Each row is a point. Before rounding, the points of a table are all equally far from one centre. They may lie mostly on one side of it. Where is the centre, to within rounding?
In the rows, zero is written as 128.

Points (6 x 3):
[[162  85 117]
 [161 103  98]
 [159  96  99]
 [150  84 104]
 [158 141 112]
 [165 102 101]]
Centre: [138 112 124]

Points (14 x 8):
[[135 168 127 111 103 157 116 116]
 [170 181 127 101 106 120 152 103]
 [159 186 119  87  77 133 136 130]
 [112 197 125 113 110 135 119 148]
 [116 163 164 134 104 107 138 136]
 [154 177 107  90 107 108 114 114]
 [120 169 110 101 121  93 105 154]
 [166 189 133 107 102 132 128 121]
 [144 174 123 157 104  95 122 141]
 [135 164 121 101  69 128 111 119]
 [140 199 128  92  98  87 160 148]
 [163 196 116  89 115 117 130 135]
 [117 162 118  87 112 136 104 143]
 [139 197 102 139 105  99 123 127]]
Centre: [134 155 113 114 105 118 152 141]

Points (16 x 12):
[[ 84 132 151  98  97 119 100 130 135 180  93 105]
 [ 79 154 137 100 132  96 150 128  91 185  84 115]
 [ 95 154 153  85 140 101 148 165 119 177 104 154]
 [116 132 130  90 129  87 155 136 114 181  82 135]
 [ 71 166 157 106 108 117 130 153 104 161  73 102]
 [ 91 149 126 150 103 122 113 134 127 164  79 100]
 [ 90 109 130 105 110  74 130 137 101 176  80 134]
 [100 136 146 112  89  83 139 143 117 157  85 141]
 [108 142 145  89  77 132 132 111 112 152 123 125]
 [ 84 146 163 121 106 103 132 144 120 179  95 144]
 [ 82 176 171 137 137 111 116 132 102 176  88 128]
 [ 80 138 114 109 122  81 149 132 129 162  92 138]
 [ 64 135 159 120 123 119 132 143 125 153  61 121]
 [ 92 147 145 106 123 108 158 177 130 161  78 103]
 [ 95 131 137 108 111 144 148 137 124 168  73 103]
 [105 110 114 101 113 123 161 148 134 170 104 124]]
Centre: [109 130 141 110 146 112 111 144  99 129 120 111]

Points (24 x 20):
[[124  80 109  99  86 174 132  88 135 116 152 171 120  74 100 103 172 113
  101 145]
 [115  99 130 139 126 132 108  97 155 132 136 150 128  97  65 133 175 109
   87 159]
 [106 104 102 129 135 143 100 121 139  94 170 159 116  97 123 122 164 108
   69 153]
 [ 83  99 107 167 112 112 123 110 124  85 150 124 117 105  81  94 141 103
  103 131]
 [114  87 147 162 100 128 112  99 145  97 160 161 127  90 104 123 164 112
   74 149]
 [ 99  89 112 128 162 135 116  96 134 114 152 175 121  90  94 103 153  96
  100 120]
 [ 97 126 113 151 125 120 111  76 137 111 135 132 145  79  86  95 156 102
   85 161]
 [114  91 127 124 142 153 135  95 137 100 177 140 140  75  72 109 169  81
  125 138]
 [128 134 134 137 106 136 117  81 139 118 148 166 134  68  75 110 121  98
   95 156]
 [116 145  84 143 117 138 108  81 148 107 169 163 129  81  70 115 151 104
   79 134]
 [119  88 122 130 128 140 122  79 120  99 164 113 104  69  87  93 146 106
  104 148]
 [106 102 100 143 114 122 105 101 152 104 163 140 126  79  94  94 172  73
   74 138]
 [109 111  89 134 127 129 138  94 132 113 173 148 137  75 103  95 172  82
   82 174]
 [130  98 122 142 138 123 137  91 189 109 167 156 163  94 106 112 136 110
  111 136]
 [117  93 122 168 125 131 116 114 147  94 145 145 151  66 115 113 158  99
  125 144]
 [127  87 106 124 121 135 111 113 125 101 167 157 135  60  82 112 141  77
  104 131]
 [100 105 110 111 110 111 126  81 141 137 196 173 125  70  99  92 138 105
  123 142]
 [107  98 105 148 145 133 123  81 136 105 165 141 121  74  67 107 163 106
   89 130]
 [113  87 104 126 130 102 122  99 125 116 157 169 119  72  83 106 139  93
  100 145]
 [109  84  67 170 122 128 128  90 129 106 170 162 118  85  91 111 150  98
  111 132]
 [124 121 110 122 138 110 127 100 135 118 174 134 122  66  78  84 159 104
  134 144]
 [138 101 125 121 156 104 117  86 120 108 147 155 114 127  88  89 143  91
  120 134]
 [ 92 112  94 115  94 138 105  98 131 113 141 159 130  91  94  91 170 137
  132 173]
 [107 106 102 144 138 119  94  87 135  88 175 175 136  81 111 127 167 113
  111 129]]
Centre: [119 118 113 128 102 139 132  96 130 124 159 140 133 117 111 119 153 106
 113 129]

Points (31 x 24):
[[140 101 164 128 158 177  98 120 113 138 121 115 150 164 129  93 114 117
  177 125 182 145 103 113]
 [131 113 169 119 132 149  95 167 128 137 149 125 169 175 136  93 123  92
  170  88 157 129 128 148]
 [143 103 160 154 131 159 111 141 120 110 131 123 158 152 157  96 129  77
  187 101 202 151 100 104]
 [139 115 150 122 156 141 104 143 109 113 158 145 171 165 144  94 133  90
  183  97 182 158 120 128]
 [142  98 155 134 142 152 120 133  97 116 136  92 152 156 124 113 137 104
  185  70 171 168  91 128]
 [145  99 158 132 147 154 109 147 117 113 119 136 154 177 133  71 107 106
  147  97 185 160 138 109]
 [150 104 172 127 139 127 100 133 138 140 147 125 189 149 138 117 131 113
  181  74 186 151 114 135]
 [127  95 154 130 153 141  88 129 111 101 148  85 167 159 144  94  99 104
  175 121 169 139 105 106]
 [142 102 140 133 123 112  77 130 135 126 118  90 158 162 131  92 122 118
  162 100 156 145  76 138]
 [112  93 186 107 126 160  86 157 148 115 107 125 142 185 132  98 127  95
  160 127 187 159  97 118]
 [154 104 153 142 124 150 102 155 106 107 133 124 155 159 117 152  85  90
  181 111 181 127 126 122]
 [156 109 176 118 152 156  81 130 126 104 142 159 156 139 152 135 119 124
  160 105 154 162  90 140]
 [131  96 148 117 157 149  73 150 125 120 141 156 186 128 145  86 107 120
  149  99 155 147 121 121]
 [163 139 156 128 140 155  93 161 120 110 147 113 174 169 131 137 113 109
  186 122 165 134 112 113]
 [141 102 155 140 145 139  94 141 143 138 125 107 177 173 142 108  98  70
  166 118 176 136 118 109]
 [133 101 179 136 149 170  86 152 125  92 152 125 157 168 167 117 115 100
  180 122 148 168 102 121]
 [120 125 175  88 110 143  95 140 132  95 142 103 181 168 130 134 131 108
  176 110 175 132 100 146]
 [150  87 166 115 132 157  78 139 101 130 139  96 196 162 137 122 110  79
  164 124 178 156 109 147]
 [111 114 171 106 133 179 105 154  96 127 128 135 162 163 134  96 146  89
  196 118 181 153 111 136]
 [122 103 160 140 126 147  91 153 150  68 127  92 169 134 162 115 131 100
  164 131 199 158 117 153]
 [154  95 155 116 122 148 100 153 129 131 107 110 158 170 148 139 129  83
  195  96 175 154  95 121]
 [136  96 167 118 123 158  76 136 121 109 112  90 165 158 146 123  90 103
  192 119 180 158 104 126]
 [134  99 144 146 138 144  70 160 135 126 129 106 174 192 137 125 112 101
  180 105 169 140 108 131]
 [141 102 162 157 133 128 102 155 143 129 150 125 183 139 138 119 126 102
  199 113 197 145  98 128]
 [143 113 134 109 137 157  59 148 134 114 121 118 180 173 138 132 119  99
  176  97 153 123 115 110]
 [130 101 156 135 127 173 122 148 124  83 120 134 154 168 133 122 101  95
  172 129 185 145  92 135]
 [145 136 173 143 147 153 114 134 141 102 114 130 175 130 128 109 160 101
  204 105 192 140 105 124]
 [140 124 126 145 144 150  67 149 124 109 132  95 166 119 167 117 130 105
  177 105 144 158  91 119]
 [152  94 136 135 153 156 104 151 127 123 149 109 170 162 161 118 123  89
  177 134 167 164 100 112]
 [175  84 152 114 139 167  98 125  98 116 133 120 185 128 134 129 103 117
  179 119 162 160 112 121]
 [155 100 135 150 145 159  75 138 121 129 130 130 160 143 137 105 114 119
  193 111 165 145  95 146]]
Centre: [125 103 165 140 117 139  92 137 116 110 120 122 161 137 122 123 149 104
 148 121 155 154 128 117]

Points (30 x 24):
[[164 157 147 105 103 102 135 121 169 110 196 108 161  95 159 112 119 179
  180 132 130 133  98 135]
 [142 104 124 100 117 158 157  87 157 124 212 115 137 108 140 122  88 152
  158 108 139 144 143 157]
 [144 158 124 112  82 112 120 102 175  94 183  91 134  99 146 108  82 177
  120 112 158 149 117 191]
 [141 145 154  91  90 116 148 113 156 106 202  72 107 130 122 118 103 187
  154 136 143 148 119 174]
 [143 161 122 131  59 115 178  89 147  74 192 119 134 102 147  97 104 180
  144 133 111 131 143 151]
 [143 143 124  74  92 139 143  94 136 134 218 139 142 119 117 128 120 176
  128 154 143 115 120 161]
 [114 169 114 111  99 131 142 106 185 117 155 101 109 108 109 116 108 176
  148 122 144 134 108 158]
 [129 129 121  90 114 135 142  95 189  96 163 120 106 102 118 101 102 194
  134 101 152 126 115 118]
 [132 112 150 119 117 104 126  81 164  87 191 116 147 114 137 120  55 147
  144 151 141 147 130 167]
 [140 144 124 150  82 118 186  96 143 104 160 106 117  78 159 120 124 169
  148 154 134 115 119 131]
 [148 158 127 103 112  85 149  91 173 114 159 125 134  83 141 121 114 166
  135 141 128 134 153 163]
 [137 156 143  99 123  98 136  91 150 126 189  95 136 124 152 146 110 167
  132 134 136 157 142 172]
 [144 133 155  76 110 110 103 102 177  85 184 111 136 108 143 121 107 209
  154 132 147 138 147 137]
 [175 129 140  95 117 125 151  74 146 124 176 144 155 102 145 119 131 169
  168 161 168 140 155 148]
 [116 142  92 107 115 117 147 104 136 109 178  87 124 118 144 112 120 165
  180 136 131 123 136 153]
 [157 167 130 108 113 113 132  97 170  99 215 113 151 144 154 141 137 170
  150 109 142 135 140 136]
 [122 152  95  85 123 162 138 123 151 104 198 134 125  74 129 123 102 164
  144 126 144 151 137 155]
 [150 176 149 110  98 117 159  86 175 130 173 141 154  98 140 119  98 167
  152 127 134 135 146 184]
 [160 149 144  80 128  99 141  93 150  89 197 128 101 148 120 110  98 146
  141 159 161 172 134 145]
 [132 132 136  95 110 115 108  91 153 129 184 124  99 130 100 147 107 139
  138 110 140 111 150 145]
 [134 145 130 135 132 121 152  93 127  88 194 101 103 101 108 137  93 174
  142 140 134  94 124 147]
 [150 134 147  98 147 145 141 110 190 102 165 111 120  91 128 100 112 172
  161 132 149 141 126 178]
 [141 140 123  88 112 135 154  99 169 127 166 121  99 113 121 127 115 178
  152 127 163  86 152 175]
 [188 104 132 110  83  87 152 127 156  95 177 131 147 113 135  92  84 195
  176 145 136 135 101 133]
 [132 141 124 106 110 139 135 101 198 116 169 112 136 121 137 148  83 169
  170 124 154 128 112 176]
 [134 161 136 132 121 142 148  87  90 120 167 124 137 135 152 142 113 181
   81 103 144 122 108 140]
 [155 135 101 121 112 131 128 130 138  99 210 113 119 113 153 126 125 181
  154 143 103 135 149 178]
 [128 133 136 107  87 125 147  87 151  80 162 120 146 136 117 108  89 209
  160 127 103 128 123 170]
 [165 122 116 114  92 169 146 124 159 115 198 114 104 102  77 125  80 138
  135 135 152 145 113 144]
 [169 126 124 100 110 109 153 111 174 118 191 122 124 115 121 105 109 146
  139 101 102 136 101 163]]
Centre: [154 139 146 118  94 139 137 134 131  97 160 132 132 128 143 112  98 156
 134 128 155 129 131 139]
